Rows are points. Each copy is the shape, with its points in the same order, turned, moved and blurred by noise. Is it also mirrored, or only turned?

Shape (9 x 3):
[[ 0.23  0.33  0.14]
 [-0.81  0.32  0.04]
 [ 0.31  0.22 -0.05]
 [ 0.38  0.01 -0.09]
 [ 0.53  0.16  0.06]
 [ 0.03 -0.03  0.10]
 [-0.11  0.07  0.19]
 [ 0.26  0.04  0.27]
 [-0.85  0.10 -0.13]]
Copy 1:
[[ 0.42  0.20  0.26]
 [-0.62  0.20 -0.01]
 [ 0.50  0.15  0.07]
 [ 0.54 -0.06  0.05]
 [ 0.76  0.05  0.18]
 [ 0.27 -0.16  0.06]
 [ 0.09 -0.02  0.14]
 [ 0.46 -0.16  0.26]
 [-0.60  0.09 -0.20]]
Copy 1 is: only turned
Copy 2 (9 x 3):
[[ 0.06 -0.29 -0.14]
 [-0.67  0.47 -0.14]
 [ 0.20 -0.19 -0.21]
 [ 0.40 -0.06 -0.12]
 [ 0.42 -0.35 -0.13]
 [ 0.02  0.03  0.03]
 [-0.13  0.06  0.12]
 [ 0.12 -0.23  0.12]
 [-0.53  0.72 -0.14]]
Copy 2 is: mirrored
Copy 3:
[[ 0.12  0.38  0.17]
 [-0.86  0.24 -0.13]
 [ 0.20  0.40 -0.05]
 [ 0.30  0.19 -0.18]
 [ 0.48  0.25  0.07]
 [ 0.00  0.07 -0.09]
 [-0.15  0.06  0.10]
 [ 0.15  0.06  0.15]
 [-0.85  0.04 -0.38]]
Copy 3 is: only turned

Shape:
[[-0.33 -0.23  0.02 -0.42]
 [-0.21  0.75 -0.25 -0.50]
 [-0.16  0.20 -0.02 -0.50]
 [-0.15 -0.30  0.04  0.05]
 [-0.15 -0.21 -0.06 -0.12]
 [ 0.10 -0.04 -0.25  1.09]
 [ 0.24 -0.08 -0.10 -0.31]
 [ 0.04  0.03 -0.19 -0.42]
 [-0.06  0.09 -0.19 -0.34]
 [-0.15 -0.11  0.47  0.27]]
Copy 1:
[[-0.04 -0.27 -0.44  0.00]
 [-0.19  0.71 -0.39 -0.34]
 [ 0.02  0.20 -0.44 -0.12]
 [ 0.04 -0.30  0.07  0.16]
 [-0.04 -0.22 -0.11 -0.04]
 [-0.19 -0.14  1.08  0.12]
 [ 0.41 -0.01 -0.11 -0.25]
 [ 0.16  0.01 -0.23 -0.21]
 [ 0.03  0.03 -0.18 -0.30]
 [ 0.16 -0.12  0.12  0.56]]
Copy 1 is: mirrored
Copy 2:
[[-0.04 -0.23  0.37 -0.27]
 [ 0.06  0.80  0.45 -0.24]
 [ 0.10  0.19  0.41 -0.28]
 [ 0.01 -0.29 -0.05 -0.09]
 [ 0.02 -0.18  0.13 -0.04]
 [-0.19  0.04 -1.02  0.40]
 [ 0.35 -0.03  0.22  0.04]
 [ 0.22  0.07  0.38  0.02]
 [ 0.09  0.13  0.29 -0.05]
 [ 0.13 -0.26 -0.40 -0.47]]
Copy 2 is: mirrored

Shape, 10 rows:
[[-0.03 -0.16 -0.01 -0.31  0.11 -0.15]
 [-0.51 -0.21 -0.04 -0.46 -0.36 -0.05]
 [-0.47  0.53 -0.21  0.16  0.30 -0.03]
 [ 0.27  0.55 -0.14 -0.03  0.12  0.58]
 [ 0.24  0.21 -0.26 -0.26 -0.33  0.08]
 [ 0.50  0.32  0.27  0.42 -0.11  0.34]
 [ 0.13  0.34  0.15  0.13  0.19  0.39]
 [ 0.03 -0.07  0.55  0.04 -0.06 -0.52]
 [-0.15 -0.58  0.25  0.23 -0.05 -0.55]
 [-0.35 -0.07 -0.19 -0.22 -0.07 -0.14]]
Copy 1 (10 x 6):
[[ 0.06 -0.04  0.26 -0.14 -0.06 -0.25]
 [-0.33 -0.12  0.37 -0.29 -0.60 -0.22]
 [-0.39  0.54 -0.25 -0.05  0.00  0.12]
 [ 0.08  0.26  0.14 -0.30  0.22  0.75]
 [ 0.31  0.15  0.32 -0.16 -0.37  0.34]
 [ 0.07  0.12  0.50  0.33  0.30  0.76]
 [-0.13  0.15  0.24 -0.06  0.34  0.51]
 [-0.11  0.17  0.73  0.41  0.06 -0.35]
 [-0.15 -0.28  0.38  0.63 -0.16 -0.50]
 [-0.16  0.05  0.09 -0.11 -0.36 -0.16]]
Copy 1 is: only turned
Copy 2 (10 x 6):
[[ 0.05 -0.20  0.27 -0.32  0.10 -0.13]
 [-0.35 -0.43 -0.03 -0.68 -0.10 -0.18]
 [-0.55  0.21  0.16  0.19 -0.20 -0.50]
 [-0.18  0.78  0.03 -0.06 -0.05  0.14]
 [ 0.05  0.23 -0.27 -0.39  0.17 -0.08]
 [-0.09  0.35 -0.20  0.36  0.18  0.49]
 [-0.26  0.41  0.17  0.14 -0.01  0.26]
 [-0.18 -0.55  0.15  0.13  0.53  0.04]
 [ 0.08 -0.91  0.08  0.14  0.09 -0.04]
 [-0.19 -0.24  0.06 -0.36 -0.13 -0.31]]
Copy 2 is: mirrored

Shape, 11 rows:
[[ 0.36  0.22 -0.04 -0.12 -0.03 -0.06  0.25  0.42]
 [ 0.23  0.21  0.06  0.02 -0.48  0.42  0.23 -0.04]
 [ 0.33  0.46  0.20 -0.15 -0.10  0.27 -0.14 -0.06]
 [-0.47 -0.46  0.06  0.47  0.20 -0.20 -0.25  0.32]
 [ 0.00 -0.04 -0.13 -0.04  0.30  0.05  0.24 -0.02]
 [ 0.39  0.19  0.40  0.36 -0.29 -0.19  0.03 -0.04]
 [-0.45 -0.19 -0.20  0.47 -0.04 -0.51 -0.10  0.08]
 [-0.17 -0.19 -0.24  0.45 -0.02 -0.20 -0.29  0.40]
 [ 0.14  0.61  0.55  0.53 -0.37  0.30  0.26  0.12]
 [-0.11  0.30 -0.10 -0.27 -0.01 -0.25  0.00  0.27]
 [-0.17  0.09 -0.40  0.88  0.25 -0.55 -0.35  0.18]]
Copy 1 (11 x 8):
[[ 0.62  0.24  0.06  0.10  0.06  0.02 -0.19  0.33]
 [ 0.25  0.02  0.11 -0.09 -0.03  0.62  0.01 -0.03]
 [ 0.22  0.18  0.37 -0.27  0.22  0.28 -0.37  0.01]
 [-0.32 -0.24 -0.17  0.87 -0.16 -0.25 -0.41  0.17]
 [ 0.05  0.11 -0.06  0.29  0.33 -0.13  0.10  0.08]
 [ 0.39 -0.05  0.59  0.28 -0.13  0.29 -0.33 -0.07]
 [-0.10 -0.02 -0.05  0.78 -0.44 -0.38 -0.16 -0.20]
 [ 0.05  0.02 -0.29  0.67 -0.27 -0.16 -0.48 -0.06]
 [ 0.07  0.37  0.74  0.31 -0.13  0.75 -0.28  0.15]
 [ 0.20  0.30  0.07  0.01 -0.21 -0.34 -0.10  0.22]
 [-0.02  0.37 -0.07  0.94 -0.27 -0.40 -0.57 -0.53]]
Copy 1 is: only turned
Copy 2:
[[ 0.27  0.45 -0.12 -0.06 -0.14  0.32  0.34  0.26]
 [ 0.31  0.19  0.08  0.21 -0.36  0.48  0.24 -0.25]
 [ 0.34  0.35  0.41 -0.04 -0.26  0.22  0.02 -0.21]
 [-0.53 -0.04 -0.13  0.34  0.01  0.02 -0.20  0.74]
 [-0.16  0.20 -0.15 -0.02  0.27  0.27  0.25  0.10]
 [ 0.45 -0.08  0.21  0.26 -0.30 -0.10  0.30  0.23]
 [-0.41 -0.06 -0.43  0.36 -0.23 -0.27  0.00  0.53]
 [-0.19  0.08 -0.42  0.22 -0.31  0.05 -0.22  0.59]
 [ 0.48  0.39  0.41  0.82 -0.27  0.19  0.24 -0.08]
 [-0.17  0.57 -0.09 -0.17 -0.25  0.00  0.31  0.17]
 [ 0.07  0.11 -0.61  0.41  0.01 -0.54 -0.39  0.66]]
Copy 2 is: only turned
Copy 3 (11 x 8):
[[ 0.31  0.23  0.20 -0.12  0.16  0.00  0.39  0.20]
 [ 0.03  0.52  0.35  0.02 -0.30  0.49  0.35  0.11]
 [ 0.07  0.22  0.65  0.27 -0.11  0.18  0.21 -0.02]
 [-0.16  0.05 -0.60  0.19 -0.08 -0.11 -0.50  0.20]
 [ 0.08  0.06 -0.06 -0.12  0.10  0.15  0.05 -0.29]
 [ 0.25  0.50  0.38  0.00 -0.48 -0.17 -0.09  0.17]
 [-0.07  0.32 -0.67  0.23 -0.27 -0.34 -0.15 -0.05]
 [ 0.15  0.24 -0.50  0.38 -0.06 -0.08 -0.16  0.28]
 [-0.16  0.98  0.63 -0.03 -0.18  0.08 -0.11  0.27]
 [-0.08  0.06  0.02  0.13  0.10 -0.25  0.44  0.03]
 [ 0.33  0.54 -0.61  0.56  0.02 -0.49 -0.41 -0.10]]
Copy 3 is: mirrored
Copy 4 (11 x 8):
[[ 0.23  0.52 -0.25 -0.24 -0.15 -0.12 -0.10  0.25]
 [ 0.13  0.32 -0.13  0.09 -0.54  0.07 -0.09 -0.29]
 [ 0.18  0.47  0.05 -0.19 -0.10  0.24 -0.32 -0.30]
 [-0.08 -0.56  0.19  0.14  0.39  0.01 -0.05  0.45]
 [ 0.08  0.08 -0.27 -0.21  0.16  0.14  0.26 -0.05]
 [ 0.49  0.24  0.30  0.15 -0.09 -0.24 -0.22 -0.15]
 [-0.09 -0.41 -0.13  0.39  0.43 -0.34 -0.08  0.18]
 [ 0.07 -0.30 -0.18  0.26  0.27  0.01 -0.21  0.41]
 [ 0.16  0.74  0.50  0.52 -0.28 -0.02 -0.08 -0.15]
 [-0.23  0.31 -0.26 -0.23  0.16 -0.20 -0.27  0.10]
 [ 0.26 -0.20 -0.20  0.65  0.82 -0.13 -0.21  0.32]]
Copy 4 is: only turned

Shape:
[[ 0.32 -0.35 -0.10  0.45  0.20  0.07  0.62  0.04  0.07]
 [ 0.01 -0.32  0.01  0.03 -0.03 -0.02 -0.08 -0.45  0.18]
 [ 0.10 -0.29  0.38  0.65  0.09 -0.37 -0.08 -0.26 -0.05]
 [-0.01 -0.76  0.35  0.30  0.03 -0.33  0.25  0.11  0.34]
 [ 0.11  0.40 -0.08 -0.16 -0.12  0.57 -0.35  0.29 -0.73]
 [-0.09 -0.06 -0.28 -0.04 -0.32 -0.09 -0.10 -0.12  0.09]
 [ 0.41 -0.08  0.20 -0.45 -0.07  0.29 -0.63  0.20 -0.49]
 [ 0.15  0.39 -0.03 -0.27  0.34  0.18 -0.43  0.31 -0.14]
 [-0.05  0.16 -0.16 -0.38 -0.22  0.03 -0.34  0.21 -0.31]
 [-0.38  0.38  0.14 -0.52 -0.19  0.04 -0.20  0.11 -0.38]
 [ 0.10 -0.19  0.44  0.40 -0.09  0.15  0.01 -0.11  0.41]
 [ 0.23 -0.54  0.29  0.48 -0.23 -0.47  0.30 -0.17  0.27]
 [-0.20 -0.14 -0.29  0.19 -0.25 -0.38 -0.24  0.13  0.18]
 [-0.14 -0.57  0.01  0.54  0.46  0.23  0.17 -0.12 -0.12]
 [ 0.24 -0.21  0.34  0.07  0.16 -0.45 -0.01 -0.41  0.02]]
Copy 1 (15 x 9):
[[-0.02  0.26 -0.02 -0.36  0.20  0.34 -0.32  0.58  0.47]
 [ 0.08 -0.29 -0.32 -0.17  0.20  0.25 -0.23 -0.09  0.06]
 [-0.16  0.11 -0.42  0.30  0.64  0.21 -0.42  0.11  0.27]
 [-0.18 -0.26 -0.18 -0.05  0.38 -0.14 -0.77  0.51  0.19]
 [-0.25  0.59  0.26  0.18 -0.38  0.47  0.31 -0.23 -0.52]
 [ 0.21 -0.22 -0.18  0.07 -0.09  0.08  0.08  0.09 -0.07]
 [-0.16  0.48  0.02  0.06 -0.32  0.11 -0.34 -0.53 -0.63]
 [-0.02  0.38  0.49  0.02  0.01 -0.01  0.10 -0.45 -0.23]
 [ 0.02  0.15  0.05  0.13 -0.28 -0.05  0.20 -0.16 -0.48]
 [-0.41  0.01  0.03  0.08 -0.13 -0.14  0.45 -0.24 -0.53]
 [-0.34 -0.24 -0.05  0.12  0.13  0.28 -0.47  0.01  0.44]
 [-0.08 -0.11 -0.55  0.07  0.28 -0.03 -0.62  0.44  0.48]
 [ 0.33 -0.23 -0.07  0.38  0.14 -0.12 -0.05  0.23 -0.06]
 [-0.11  0.03  0.05 -0.21  0.63  0.64 -0.41  0.41 -0.02]
 [-0.11  0.10 -0.52 -0.12  0.46 -0.12 -0.32 -0.16  0.19]]
Copy 1 is: mirrored
Copy 2 (15 x 9):
[[-0.03 -0.20 -0.62  0.59  0.21  0.07  0.05 -0.55  0.12]
 [ 0.05  0.25 -0.29 -0.05  0.02 -0.07 -0.51 -0.29  0.03]
 [ 0.55  0.15 -0.70  0.32  0.31  0.08 -0.30 -0.04 -0.31]
 [ 0.16 -0.53 -0.84  0.17 -0.05 -0.12 -0.32 -0.15 -0.14]
 [-0.27  0.61  0.03 -0.10 -0.13  0.72  0.53  0.14 -0.25]
 [-0.03  0.31 -0.23  0.06 -0.36 -0.11 -0.09  0.05  0.17]
 [-0.19  0.48 -0.23 -0.61 -0.03  0.77  0.16  0.04 -0.03]
 [-0.29  0.25  0.08 -0.11  0.24  0.66  0.05  0.32  0.06]
 [-0.28  0.40 -0.10 -0.33 -0.19  0.30  0.20  0.31  0.00]
 [-0.36  0.34  0.17 -0.40 -0.09  0.07  0.24  0.34 -0.38]
 [ 0.29 -0.20 -0.24  0.30 -0.03  0.26 -0.40 -0.25 -0.31]
 [ 0.61 -0.21 -0.76  0.24  0.01 -0.22 -0.25 -0.33 -0.06]
 [ 0.12  0.20 -0.36  0.25 -0.31 -0.13 -0.16  0.40  0.09]
 [-0.31  0.09 -0.71  0.61  0.14  0.19 -0.42 -0.36 -0.38]
 [ 0.35  0.13 -0.49 -0.12  0.52 -0.18 -0.31 -0.13 -0.07]]
Copy 2 is: only turned
Copy 3, 15 rows:
[[-0.09  0.27  0.63 -0.32 -0.04  0.14 -0.53 -0.04  0.27]
 [-0.35  0.26 -0.17 -0.37 -0.19  0.08  0.02 -0.17  0.24]
 [-0.48 -0.16  0.24  0.10 -0.58  0.05 -0.33 -0.08  0.43]
 [-0.73  0.05  0.46 -0.35 -0.04  0.12 -0.16  0.16  0.68]
 [ 0.36 -0.26 -0.43  0.23  0.18  0.24 -0.06  0.39 -0.57]
 [-0.01  0.04 -0.28 -0.37 -0.08 -0.27  0.07  0.22  0.25]
 [ 0.01 -0.51 -0.45  0.11  0.23  0.68  0.19  0.16 -0.15]
 [ 0.24 -0.10 -0.50  0.40  0.45  0.20 -0.14  0.11  0.17]
 [ 0.06 -0.26 -0.48 -0.02  0.33  0.01  0.21  0.36 -0.08]
 [-0.17 -0.04 -0.45  0.29  0.31 -0.26  0.34  0.34 -0.29]
 [-0.27  0.29  0.16  0.05 -0.39  0.35 -0.12  0.27  0.47]
 [-0.40 -0.05  0.60 -0.37 -0.45  0.06  0.00 -0.04  0.64]
 [-0.18 -0.14 -0.23 -0.30 -0.04 -0.35 -0.14  0.42  0.51]
 [-0.55  0.22  0.15 -0.18 -0.13  0.28 -0.81 -0.01  0.07]
 [-0.43  0.00  0.11  0.03 -0.22  0.07  0.07 -0.43  0.46]]
Copy 3 is: mirrored
